Each point is reached from the start by the listed moves, each made once or not at all, plus a little noise. Say if it took an odd or an even number of moves. Then give how often each move was made.
(in the rows, 128 means zero)

Moves:
(1): [150  87 161 112]
(2): [115 180 145 107]
Start: [122 117 161  98]
Points:
[130 129 211  60] -> even (1, 1)
[122 115 161  98] -> even (0, 0)
[143  77 192  81] -> odd (1, 0)

Moves:
(1): [129 139  79 110  73]
(2): [125 189 130 117 129]
(3): [147 149 132  81 150]
(4): [121 126 151 120  97]
Start: [133 146 149 109 112]
Points:
[158 180 100  43  82] -> even (1, 0, 1, 0)
[154 164 147  64 136] -> odd (0, 0, 1, 0)
[149 177 123  38  49] -> odd (1, 0, 1, 1)

Moves:
(1): [104 101 156  70 152  85 134 171 113  90 151]
(2): [118 118 113 148 142 106  90 124 128 121 108]
(3): [147 138 149 133  75 179 102 111 128 112  99]
(4): [107 132  69 141 172 108 137 114 145 101 139]
(5): [114 108  91 144  88 146 168 151 144 105 121]
(6): [145  78 117  80 123 126 116 128 133 134 170]
(7): [110 130 168 119 161 113 175 120 114 122 173]
(8): [164 169 131 202 127 157  57 134 205  91  98]
Start: [161 161 151 140 117 124 128 106 151 140 128]
Points:
[187 146 170 175 154 114  51 109 226  97 162] -> even (0, 1, 0, 0, 0, 1, 1, 1)
[176 112 201 123  73 155 116 153 216  22 173] -> even (1, 0, 1, 0, 1, 1, 1, 1)
[176 172 183 155 140 113  67 152 212  69 125] -> even (1, 0, 0, 0, 0, 0, 0, 1)
[115  85 134  61 124 115 192 131 160  36 214] -> even (1, 0, 1, 1, 1, 1, 1, 0)

Moves:
(1): [132 115 112 149 137 126 114  82 154 124 138 120 140]
(2): [161 137 125 129 149 152 153 160 139 163 154 102  81]
(3): [137 156 173 156 121 149 107 152 152 123 119 170 123]
(4): [145 131 143 137 127  99 138 123 135 127 109 129 108]
(5): [143 130 133  89 128 127  96 120 119 114 136 120 105]
(6): [162 150 140 105 162  86 105 142 124 130 111 109 123]
(7): [ 89 101 136 179  96 111 144 116  82 128 174 144 108]
(8): [140 124 168 128  83 138 159 155 109 108 134 108 133]
(9): [108 104 121 127 130 132 143 129 120  99 157 164 114]
(10): [141 143 134 128 142 124 147 118 106 141 105 127 143]
(11): [113 108 118 165 119  96 132 108  99  76 123 114 122]
(12): [170  87 121 161 104 157 129 146 135 153 137 107 113]
Start: [131 114 133 103 161 104 134 124 124 121 134 103 127]
Points:
[190  76 226 191  80  73 109 166  48  58 172  77  57] -> odd (0, 0, 1, 0, 1, 1, 1, 1, 0, 0, 1, 1)
[195 127 234 173 121 108 165 126  96 124 179  99  42] -> even (1, 1, 1, 1, 1, 0, 1, 1, 0, 1, 0, 0)
[170 114 191 133 141  80 181 184  65 137 195  54  60] -> even (0, 1, 0, 0, 0, 1, 1, 1, 0, 0, 0, 0)
[192 130 195 127 154   7 174 132  56  63  74  50 117] -> odd (0, 0, 0, 1, 0, 1, 0, 1, 0, 1, 1, 0)
